Rows are points. Each copy is the shape, with its points in the same order, turned, moved and blurred by noise. Say if it was mirrored as well.

Shape (7 x 2)
.39 -.43

-.54 .52

-.03 -.56

-.08 -.09

.51 -.15

-.04 .39

.28 -.29
Copy 1 (7 x 2)
.36 -.35

-.29 .79

-.07 -.37

-.01 .10

.55 -.09

.16 .58

.28 -.17
Copy 1 is: only turned
Copy 2 (7 x 2)
.47 -.40

-.51 .55

.03 -.54

-.05 -.05

.54 -.10

-.03 .41

.34 -.23
Copy 2 is: only turned
Copy 3 (7 x 2)
.07 -.40

-.25 .89

-.34 -.34

-.10 .05

.38 -.26

.13 .62

.07 -.26
Copy 3 is: only turned
Copy 4 (7 x 2)
-.63 .15

.56 -.36

-.67 -.29

-.14 -.10

-.35 .38

.28 .17

-.42 .10
Copy 4 is: mirrored

Shape (6 x 3)
.10 .13 -.21

.16 -.52 -.21

-.06 .57 .13

.45 .20 -.10

-.09 -.19 -.47

.61 -.11 .76
Copy 1 (6 x 3)
-.08 .19 -.19

-.12 -.45 -.11

-.30 .67 .02

.19 .22 .12

-.16 -.11 -.48

-.21 .05 .94
Copy 1 is: only turned
Copy 2 (6 x 3)
.09 .31 -.04

.34 -.33 .05

-.15 .58 -.40

.35 .45 -.05

-.08 -.06 .20

.87 .28 -.79
Copy 2 is: mirrored
Copy 3 (6 x 3)
-.06 .10 -.04

.07 -.39 -.37

-.19 .27 .51

.34 .18 .09

-.27 .01 -.45

.45 -.52 .66
Copy 3 is: only turned
Copy 4 (6 x 3)
.17 -.27 .12

.30 -.10 -.46

-.12 -.06 .60

.45 .01 .28

.18 -.50 -.27

.23 .91 .09
Copy 4 is: mirrored

Shape (11 x 6)
.22 .30 -.13 .14 -.09 .01

-.22 .07 -.27 .17 -.65 .14

-.57 -.39 .38 .03 .24 -.14

.18 -.38 .11 -.32 .05 -.38

-.10 -.21 -.29 .29 -.40 .15

-.22 .43 .17 .29 -.66 .38

.02 -.35 .17 .27 -.09 -.04

.10 -.39 .16 -.16 .20 .04

.27 -.10 .14 .15 -.24 -.13

.21 -.27 .02 .00 .06 .21

-.03 -.42 -.07 .02 .18 -.17
Copy 1 (11 x 6)
.21 .28 -.01 -.10 -.25 .07

.02 .09 -.21 -.07 -.91 .09

-.72 -.18 -.03 .29 .06 -.13

-.10 -.48 .04 -.12 .05 -.23

.01 -.02 -.24 .19 -.64 .14

-.22 .46 .17 -.15 -.94 .28

-.13 -.20 .14 .28 -.28 .03

-.20 -.37 .01 .03 .13 .19

.08 -.14 .28 .04 -.27 .03

.00 -.16 -.10 .05 -.07 .35

-.13 -.30 -.20 .22 .01 -.09
Copy 1 is: only turned
Copy 2 (11 x 6)
.30 .25 .07 .25 -.04 .11

-.09 -.05 .13 .56 -.53 -.02

-.25 -.02 .01 -.70 -.41 -.19

.13 -.32 .25 -.32 .24 -.29

-.02 -.21 -.14 .33 -.42 .02

.02 .26 .41 .42 -.76 .35

.21 -.23 -.04 -.21 -.33 .04

-.02 -.24 .04 -.37 .12 .09

.38 -.16 .19 .02 -.17 .04

.04 -.21 -.02 -.09 .06 .26

.01 -.20 -.17 -.27 .01 -.18
Copy 2 is: mirrored
Copy 3 (11 x 6)
.21 .44 -.03 .00 -.09 .04

-.20 .03 -.33 .08 -.56 .04

-.74 -.05 .33 -.25 .38 -.04

.11 -.22 .25 -.52 .24 -.22

-.06 -.09 -.22 .23 -.28 -.06

-.29 .36 -.02 .04 -.74 .41

-.13 -.11 .33 .10 .01 -.13

.00 -.21 .26 -.23 .28 .13

.15 .01 .27 -.01 -.20 -.14

.13 -.10 .17 .01 .09 .25

-.13 -.15 .12 -.08 .37 -.13
Copy 3 is: only turned
Copy 4 (11 x 6)
-.03 .27 -.10 .30 -.12 -.13

.29 .36 -.11 -.22 -.22 .31

.10 -.03 .36 -.31 .77 -.13

-.01 -.43 .04 -.22 .10 -.49

.42 .13 -.06 -.02 -.07 .25

.07 .74 .32 -.06 -.29 .38

.38 -.05 .26 .02 .18 -.14

-.01 -.41 .25 .07 .26 -.16

.25 .03 .18 .04 -.14 -.29

.08 -.27 .18 .23 .06 -.01

.21 -.29 -.04 .02 .38 -.19
Copy 4 is: mirrored

Shape (13 x 8)
.18 .34 .09 -.09 -.94 -.18 .08 -.04

-.56 -.32 -.27 .27 .63 -.02 .16 -.26

-.07 -.03 .05 .22 .48 .05 .13 -.42

-.05 .56 .26 .19 -.29 -.15 -.36 .21

-.13 .44 .25 -.01 -.45 -.23 -.18 .26

-.36 -.27 -.28 .42 .01 .00 -.43 -.23

-.38 -.18 -.05 .18 .11 .03 .14 .03

.13 .11 .05 -.23 -.66 -.49 -.08 .01

-.51 .25 -.32 .12 .10 .07 -.02 -.36

-.47 -.19 -.12 -.30 .31 .20 .08 -.18

-.08 .13 -.24 .19 .18 .21 .28 .19

.22 .24 -.39 -.21 -.28 -.61 .10 .03

.21 .43 .10 -.01 -.20 .30 -.45 .29
Copy 1 (13 x 8)
.32 .34 .07 .04 -.49 -.52 -.35 .03

-.35 .06 -.24 .27 .89 .35 .20 -.29

.18 .16 -.05 .16 .56 .41 .23 -.41

.14 .61 .26 .22 -.36 .27 -.08 .33

.00 .55 .18 .00 -.37 -.04 -.10 .30

-.26 .07 -.39 .45 .21 .43 -.26 -.17

-.24 -.02 -.05 .16 .42 .10 .12 -.01

.18 .42 -.29 -.07 -.44 -.35 -.09 .09

-.17 .47 -.03 .25 .60 .20 -.28 -.21

-.20 .10 -.13 -.33 .69 .24 -.08 -.14

.18 .04 .15 .27 .62 .07 .06 .21

.35 .62 -.49 .10 .05 -.40 .06 .24

.36 .24 .17 .04 -.15 .41 -.35 .51
Copy 1 is: mirrored
Copy 2 (13 x 8)
.46 .24 .06 .13 -.74 .07 .26 -.33

-.89 -.25 -.11 .11 .52 -.19 -.21 -.16

-.24 -.20 .24 .13 .49 -.17 -.06 -.40

.25 .29 .40 .33 -.28 -.01 -.29 .10

.17 .33 .36 .16 -.53 -.08 -.06 .13

-.37 -.41 -.14 .37 -.08 .02 -.57 -.28

-.47 -.13 -.08 .10 .13 -.01 -.05 -.12

.36 .16 -.06 .01 -.61 -.25 .01 -.17

-.47 .22 .00 .15 .02 .14 -.39 -.52

-.60 -.09 .09 -.44 .23 -.03 -.21 -.26

-.31 .04 .03 .13 .30 .42 .14 -.05

.34 .37 -.49 .01 -.16 -.25 .06 -.06

.31 .17 .47 .17 -.22 .42 -.33 .05
Copy 2 is: only turned
Copy 3 (13 x 8)
.36 .23 -.06 -.21 -.85 -.39 .26 -.02

-.52 -.05 -.25 .08 .67 .25 .00 -.38

.09 .04 -.02 -.06 .48 .20 .08 -.43

.30 .47 .06 .07 -.33 -.25 -.36 .10

.13 .36 .17 -.07 -.42 -.41 -.24 .13

-.17 -.04 -.48 .27 .04 .12 -.39 -.30

-.36 -.01 -.04 .12 .13 .08 .07 -.13

.24 .02 -.25 -.35 -.56 -.59 .02 .01

-.31 .35 -.30 -.13 .11 .27 -.05 -.38

-.47 -.10 -.02 -.37 .22 .35 -.03 -.15

-.09 .17 -.04 .08 .15 .19 .29 .19

.16 .17 -.44 -.42 -.15 -.55 .25 .21

.42 .22 .08 -.01 -.36 .18 -.38 .39
Copy 3 is: only turned
Copy 4 (13 x 8)
.56 .46 -.12 -.17 -.80 .05 -.01 -.02

-.51 -.27 -.10 .35 .56 .10 -.14 -.02

-.07 .09 .08 .25 .51 .07 .05 -.32

.10 .41 -.03 -.03 -.42 -.66 -.04 -.14

.21 .32 -.04 -.15 -.52 -.47 -.12 .10

-.28 -.25 -.26 .35 -.07 -.11 -.42 -.43

-.22 -.17 -.02 .16 .01 .02 .02 .10

.69 .21 -.11 -.15 -.52 -.10 -.33 .11

-.42 .30 -.15 -.01 .14 .08 -.22 -.19

-.29 -.19 .22 -.19 .32 .20 -.16 -.08

-.10 -.12 -.29 -.08 .04 -.07 .40 -.01

.66 .21 -.55 -.21 -.05 -.07 -.19 .27

.17 .00 -.08 -.38 -.38 -.62 .12 -.50
Copy 4 is: mirrored

Shape (16 x 11)
.10 .05 -.30 .01 -.20 -.63 -.18 .81 -.25 -.15 .08

.31 -.31 -.54 -.28 -.09 -.60 .00 .36 -.06 -.21 .35

-.33 -.49 .04 .40 -.47 -.23 -.07 -.70 -.13 -.22 -.40

.37 -.01 -.18 -.31 -.16 -.13 -.21 .60 -.57 .06 -.18

.31 -.13 -.02 -.03 .37 -.49 -.03 .26 -.14 -.11 .14

-.24 -.36 .11 .33 -.32 .04 -.35 -.04 -.11 -.37 -.35

-.03 .13 -.07 .47 -.41 .52 .30 -.22 .17 .46 .05

-.17 -.13 -.25 -.05 .21 .44 -.05 .12 .43 .33 -.34

-.33 -.01 .09 -.05 .22 .37 .10 .61 .04 .61 -.10

.24 -.03 -.67 -.08 .54 -.05 -.48 .58 -.44 -.03 -.21

-.41 .07 .17 -.01 -.25 .11 .01 -.47 -.08 -.48 -.51

-.34 -.10 .23 .58 -.16 -.28 .16 -.31 -.08 -.69 -.64

-.73 -.20 .01 .28 -.03 .02 .28 -.03 -.51 -.28 -.26

.16 -.27 .22 .02 .22 .51 .02 .39 .11 -.29 .16

-.04 .08 .00 -.01 .10 .09 -.47 .03 .00 .15 .19

-.59 .18 -.21 .23 .03 .37 .30 .25 .22 .14 .19
Copy 1 (16 x 11)
.18 -.12 -.33 -.02 -.23 -.67 -.35 .50 .01 -.12 -.03

.25 -.43 -.44 -.26 -.21 -.48 .09 .24 .28 -.26 .29

-.20 -.36 -.43 .62 -.24 .17 .07 -.85 -.25 -.02 -.15

.33 -.24 -.15 -.32 .01 -.24 -.42 .36 -.19 .35 .00

.07 -.24 -.06 -.07 .23 -.42 .04 .14 .37 -.04 -.10

-.06 -.17 -.25 .44 -.26 .33 -.37 -.32 -.07 -.09 -.24

.19 .37 -.08 .56 .03 .48 .56 -.02 -.45 .22 .29

-.10 .48 -.34 -.08 -.02 .59 .25 .10 .23 .30 -.01

-.38 .36 -.06 .07 .10 .27 .10 .62 .03 .58 .09

.29 .08 -.62 -.43 .49 -.09 -.52 .38 .27 .05 -.08

-.36 .04 -.03 .04 -.20 .33 -.06 -.70 -.44 -.17 -.22

-.36 -.16 -.20 .49 -.12 .11 .01 -.55 -.37 -.44 -.73

-.70 -.23 -.36 .33 .16 .19 -.11 -.10 -.51 -.14 -.13

.05 -.17 .28 .01 .11 .59 .03 .37 .24 -.13 -.01

.06 .28 .05 .14 .12 .06 -.24 -.06 .24 .14 .32

-.44 .47 -.21 .25 .07 .34 .27 .38 -.20 -.14 .30
Copy 1 is: only turned
Copy 2 (16 x 11)
.18 .07 .00 -.52 -.54 -.15 -.57 .23 -.35 -.39 .40

.06 -.10 .20 -.56 -.12 -.26 -.33 -.27 -.09 .00 .58

-.32 -.03 -.21 .62 .11 -.37 .16 -.50 -.28 -.35 -.34

.58 -.07 .07 -.34 -.53 .06 -.20 .38 -.18 -.04 .16

.18 .27 .33 -.30 .14 -.01 -.17 .15 -.18 -.21 .47

-.15 -.05 -.42 .46 -.14 -.06 .07 -.01 .05 -.47 -.05

-.36 .51 -.03 .56 -.32 .54 -.32 -.23 .22 .42 -.21

-.25 .33 -.26 -.12 .21 .16 -.05 .46 .41 .45 -.25

-.35 .41 .02 -.13 -.30 .11 -.10 .89 .11 .39 -.01

.46 -.16 -.23 -.62 .28 .34 -.34 .50 -.41 .00 .14

-.20 .37 -.28 .17 -.13 .06 .45 -.22 -.11 -.28 -.56

-.48 .20 -.10 .40 .04 -.09 .21 -.25 -.22 -.94 -.46

-.67 -.05 -.14 .19 -.30 .06 .31 .17 -.58 -.29 -.28

-.09 .09 -.01 .00 -.23 .54 .27 .35 .41 -.12 .36

.13 .43 -.24 .12 .06 .09 -.02 .24 -.16 .17 .25

-.82 .53 -.27 -.13 -.41 .38 -.12 .34 -.08 .26 -.07
Copy 2 is: mirrored

Shape (16 x 12)
-.52 -.22 -.01 .70 -.22 -.01 .03 .54 -.16 .18 -.33 -.60

.36 .05 -.10 -.28 -.05 .27 .21 .48 .13 -.43 -.13 -.31

-.43 .09 .03 -.03 -.27 .45 -.06 -.15 -.20 -.20 .46 .37

.31 -.03 .01 -.30 -.20 -.27 -.34 .07 -.62 .30 .24 .53

.46 .61 .23 .34 .71 .34 -.22 .38 .43 .27 .06 .17

.15 .59 .36 -.13 .00 -.32 -.28 .11 -.12 .17 -.13 .23

-.08 .28 .13 -.18 .35 -.32 -.39 -.30 -.58 .44 .14 -.25

.28 .56 .06 .54 .28 -.21 .23 -.25 .25 .27 -.17 -.48

-.48 .03 -.34 .45 .14 -.44 .20 .54 .10 -.21 -.06 -.43

-.11 -.49 -.15 .06 .38 -.46 -.49 .01 -.34 -.38 .06 -.28

-.40 .21 -.33 .58 .07 .37 .13 -.25 .22 .38 .24 .19

.07 .00 .56 -.31 .26 -.03 .25 .05 -.54 -.42 -.10 .35

-.19 .05 .52 -.42 -.09 .01 .07 -.10 -.07 .49 .23 .47

-.39 .21 -.28 .01 .21 .30 .38 .01 -.05 -.16 -.39 -.14

-.08 .38 .02 -.36 -.01 -.29 .43 .37 -.53 -.24 .61 .16

.46 .53 .29 -.04 .11 .01 -.28 -.25 .21 .09 -.25 -.11
Copy 1 (16 x 12)
-.46 .32 -.07 .48 -.46 .12 -.03 .74 -.13 -.13 -.27 .50

.24 -.04 .02 .07 .17 .28 .07 .75 .73 -.25 .19 -.10

-.05 .14 -.22 -.06 .00 -.52 .24 -.05 -.09 -.21 .61 -.12

.79 .11 -.08 -.09 -.24 -.12 -.45 -.39 .07 .25 .21 -.07

-.21 -.36 .10 .24 .33 .65 -.29 .04 .50 .49 .82 .48

.14 .11 .46 .08 .20 .28 -.39 -.20 .08 .37 .21 -.03

.26 -.12 .25 .34 -.42 .39 -.13 -.01 -.44 .49 .17 -.40

-.36 -.22 .30 .70 .06 .84 .28 -.10 .25 .16 -.10 .14

-.46 -.19 .05 .75 .02 -.13 -.23 .74 .19 .01 -.33 .11

.05 -.28 -.07 .55 -.57 .05 -.62 .43 -.04 -.29 .07 -.62

-.60 -.38 -.34 .26 -.06 -.02 .44 -.13 -.16 .21 .29 .42

.60 -.21 .57 -.01 -.11 -.02 -.14 .18 -.01 -.58 .53 -.06

.15 -.14 .35 -.52 -.40 -.09 .10 -.34 .03 .20 .31 .08

-.13 -.40 -.05 .16 .25 .10 .35 .66 -.15 -.21 -.01 .06

.70 -.08 .37 .42 .12 -.59 .16 .22 .27 .23 .27 -.14

-.06 -.03 .28 .09 .17 .83 -.17 -.18 .26 .09 .29 -.11
Copy 1 is: only turned
Copy 2 (16 x 12)
.07 .71 -.34 .32 .10 .24 .08 .06 -.56 .02 .55 .03

.07 .15 .10 .15 -.02 -.39 .51 -.26 .47 .00 .02 .04

-.15 -.21 .54 -.49 -.31 -.08 -.27 -.12 -.28 -.07 .09 .29

.15 .01 .32 -.16 -.50 .31 -.39 .15 .45 .58 .11 .78

-.28 -.41 .30 .47 .31 -.26 .49 .56 -.08 .69 -.33 .31

.01 .11 .48 -.18 .12 .06 -.04 .29 .28 .94 .02 .20

.56 -.33 -.08 -.12 -.01 -.01 -.48 .17 -.06 .89 .30 .31

-.08 -.17 .22 .70 .47 -.13 -.03 -.12 -.22 .83 .30 -.16

-.40 .47 -.43 .13 .39 -.16 .00 -.05 -.08 .18 .68 .13

.21 .06 -.53 .02 .27 -.02 -.67 .29 .39 -.05 .22 .28

-.52 -.34 .15 .23 -.07 .12 -.15 -.26 -.82 .29 .18 .31

.44 -.10 .62 -.40 .40 .12 -.05 .03 .49 .03 .23 .44

-.01 -.44 .56 -.43 -.29 .53 .12 .07 .15 .51 .36 .25

-.01 -.03 .00 -.13 .39 -.11 .22 -.63 -.23 .16 .09 .15

.01 -.03 .45 -.40 -.08 -.42 -.03 -.09 .46 .34 .80 .63

.14 -.22 .39 .21 .17 -.01 -.07 .06 .16 .83 -.29 -.22
Copy 2 is: mirrored
Copy 3 (16 x 12)
.03 -.91 .12 .11 .21 .31 -.50 .42 -.72 -.03 -.29 -.20

.49 .08 .26 -.07 -.19 .43 .35 -.01 -.20 -.26 .12 .07

-.72 .05 -.14 .14 -.24 .36 .23 -.25 -.12 .00 -.44 .33

-.21 .11 .55 .13 -.02 -.21 -.01 -.38 .21 .32 -.39 .86

-.29 .06 .26 -.01 .45 .21 .41 .51 .40 .57 .54 -.20

-.18 .32 .58 .16 .03 -.33 -.02 .12 -.06 .38 -.12 .05

-.28 .06 .39 .58 .57 -.31 -.29 -.07 .24 -.03 -.36 .10

.27 -.02 -.26 .42 .44 -.25 -.01 .18 -.05 .26 .29 -.51

.45 -.66 .22 .59 -.19 .12 .10 .54 -.31 .00 -.48 -.28

.09 -.42 .29 .33 .09 -.21 .15 .32 .26 -.63 -.56 .32

-.42 -.32 -.53 .28 .10 .33 -.02 .02 .10 .57 -.33 -.22

-.10 .46 .30 .11 .32 .00 .63 .18 -.46 -.17 -.48 .55

-.57 .15 .42 .06 .34 -.14 .37 -.53 -.17 .34 -.51 .01

.16 .16 -.18 .11 .21 .50 .05 .16 -.29 -.07 -.61 -.28

-.11 .23 .54 .86 -.23 .19 .52 -.18 -.31 .15 -.33 .41

-.05 .30 .10 -.09 .16 -.31 .03 .03 .13 .04 .30 -.23
Copy 3 is: mirrored
